Each row of a before or after table is a point. One or more steps were done to the points. Then noise was added and the rows were shuffled. The steps act on how far a point lies along the listed directions, d1 being the first. Write out the steps. A step turns or swaps two directions, mirrors them in a line or flattens them onto one, adds a multiple of one to another, or multiplies one. Angles are multiples of 10 degrees, from the lower direction toward the higher: turns from -170 to 170, lines from 10 to 170 but not 90. Use the fewest steps. Two steps may share a direction if one is a turn and the other turns, adds or multiplies; they go together, in the order done. Otherwise the lowest direction goes first.

Directions:
(1): 0.029  -0.028
(2): -0.028  -0.029
Before, 8 rows:
0.010  -0.001
0.009  0.004
0.006  0.036
0.018  0.017
-0.006  -0.011
0.007  0.008
-0.008  -0.034
0.011  -0.010
After:
0.017  0.020
0.023  0.082
0.045  0.041
0.021  -0.022
0.022  -0.001
-0.028  -0.083
-0.016  -0.025
0.021  0.012
Steps: multiply d1 by 2; multiply d2 by 2.5

Directions:
(1): 0.049  -0.022  -0.009  0.016
(2): 0.021  0.015  -0.008  -0.050
Before (11 x 4):
0.055  -0.010  -0.014  -0.017
-0.041  0.012  0.010  0.030
-0.014  -0.027  -0.002  0.029
-0.013  0.000  0.005  0.025
-0.041  0.000  0.012  0.009
-0.048  -0.018  0.013  0.043
-0.032  0.014  0.010  0.022
0.008  -0.040  -0.003  0.055
0.036  -0.017  -0.019  0.034
-0.033  -0.016  -0.001  0.009
0.073  -0.037  -0.005  -0.001
After, 11 rows:
-0.049  0.016  0.008  0.033
-0.037  -0.017  -0.002  0.008
-0.004  -0.035  -0.001  0.048
-0.050  0.003  0.012  0.004
0.071  -0.036  -0.007  0.001
-0.019  -0.025  0.005  0.027
0.069  -0.017  -0.018  -0.014
-0.064  -0.010  0.017  0.039
0.030  -0.013  -0.019  0.032
-0.015  0.002  0.009  0.028
-0.036  0.018  0.014  0.018
Steps: add 0.3 times d2 to d1

Directions:
(1): 0.005  0.056  0.001  0.031  0.018  -0.017
(2): -0.059  0.009  -0.016  -0.005  0.022  0.024
Before:
0.061  -0.077  0.006  -0.044  -0.051  0.004
0.059  -0.124  0.018  -0.045  -0.047  0.036
-0.034  -0.057  -0.015  -0.058  -0.019  0.034
0.062  0.050  0.012  0.038  0.004  -0.038
0.008  0.061  0.008  0.023  0.021  -0.023
-0.005  0.004  -0.004  0.008  0.016  -0.001
0.032  0.038  0.001  0.008  0.014  -0.012
-0.004  0.035  -0.005  0.024  0.003  -0.013
-0.016  0.050  -0.011  0.006  0.020  -0.018
-0.036  -0.011  -0.005  0.025  0.009  0.010
-0.032  -0.053  -0.028  -0.042  0.005  0.024
0.046  -0.054  0.007  -0.002  -0.022  0.003
-0.003  0.041  -0.014  0.034  0.010  -0.015
0.044  0.039  0.009  0.061  -0.028  -0.042
After, 14 rows:
-0.050  -0.002  -0.018  -0.025  0.004  0.020
0.016  -0.001  -0.009  0.014  -0.014  -0.011
0.033  0.017  0.001  -0.001  -0.013  -0.011
0.030  -0.003  0.014  0.025  -0.001  -0.006
0.020  0.011  0.011  -0.001  0.000  -0.017
0.025  0.001  0.011  0.014  0.003  0.019
-0.037  -0.019  -0.008  0.026  0.004  0.008
0.013  0.003  -0.008  0.004  -0.015  -0.009
0.074  0.013  0.012  0.026  -0.007  -0.031
0.060  0.005  0.014  0.051  -0.040  -0.039
0.040  0.009  -0.002  -0.007  0.000  -0.008
-0.002  -0.005  -0.001  0.002  0.007  0.000
-0.045  -0.011  -0.034  -0.017  0.024  0.017
-0.004  0.001  -0.006  -0.017  0.005  -0.013
Steps: flatten d1 and d2 onto the line at 110 degrees

Directions:
(1): -0.047  0.009  0.003  0.027  -0.026  -0.016  -0.022  0.044
(2): 0.010  -0.007  -0.013  -0.007  -0.025  -0.030  -0.056  -0.037
(3): 0.012  -0.028  -0.008  0.040  0.044  -0.043  0.002  0.005
(4): -0.044  -0.013  -0.030  0.024  -0.009  0.011  0.025  -0.045
Before (9 x 8):
0.010  0.014  0.030  -0.036  -0.016  0.011  -0.022  0.027
-0.028  0.014  0.003  0.000  -0.045  -0.021  -0.038  0.010
-0.013  -0.006  0.056  0.010  0.038  0.030  0.065  0.091
-0.019  0.008  -0.016  0.001  -0.048  0.022  -0.017  0.019
-0.017  0.010  0.012  -0.015  -0.030  0.019  -0.030  -0.021
-0.008  0.018  0.007  -0.012  -0.012  0.052  0.031  0.023
0.003  -0.027  -0.008  0.000  0.039  -0.021  0.013  -0.007
0.022  0.019  0.011  -0.010  0.009  0.006  0.033  0.020
0.012  -0.014  0.007  -0.003  0.001  -0.021  -0.014  -0.037
After:
-0.059  0.017  0.041  -0.038  -0.030  0.111  0.102  0.018
-0.049  -0.006  -0.001  -0.002  -0.030  0.020  0.006  -0.023
0.007  -0.004  0.010  -0.007  -0.007  0.006  -0.028  -0.024
0.011  -0.019  0.017  0.016  0.016  -0.052  -0.031  0.000
-0.020  0.032  0.008  -0.004  -0.029  0.026  0.031  0.019
0.029  0.001  -0.016  -0.022  -0.019  0.042  0.004  -0.026
-0.018  0.042  0.019  -0.042  -0.043  0.074  0.026  0.023
0.018  -0.011  -0.022  0.001  0.001  -0.022  -0.003  -0.059
-0.003  -0.021  0.002  0.002  0.028  -0.023  0.001  0.025
Steps: turn d1 and d4 by 150 degrees; add 1 times d2 to d3
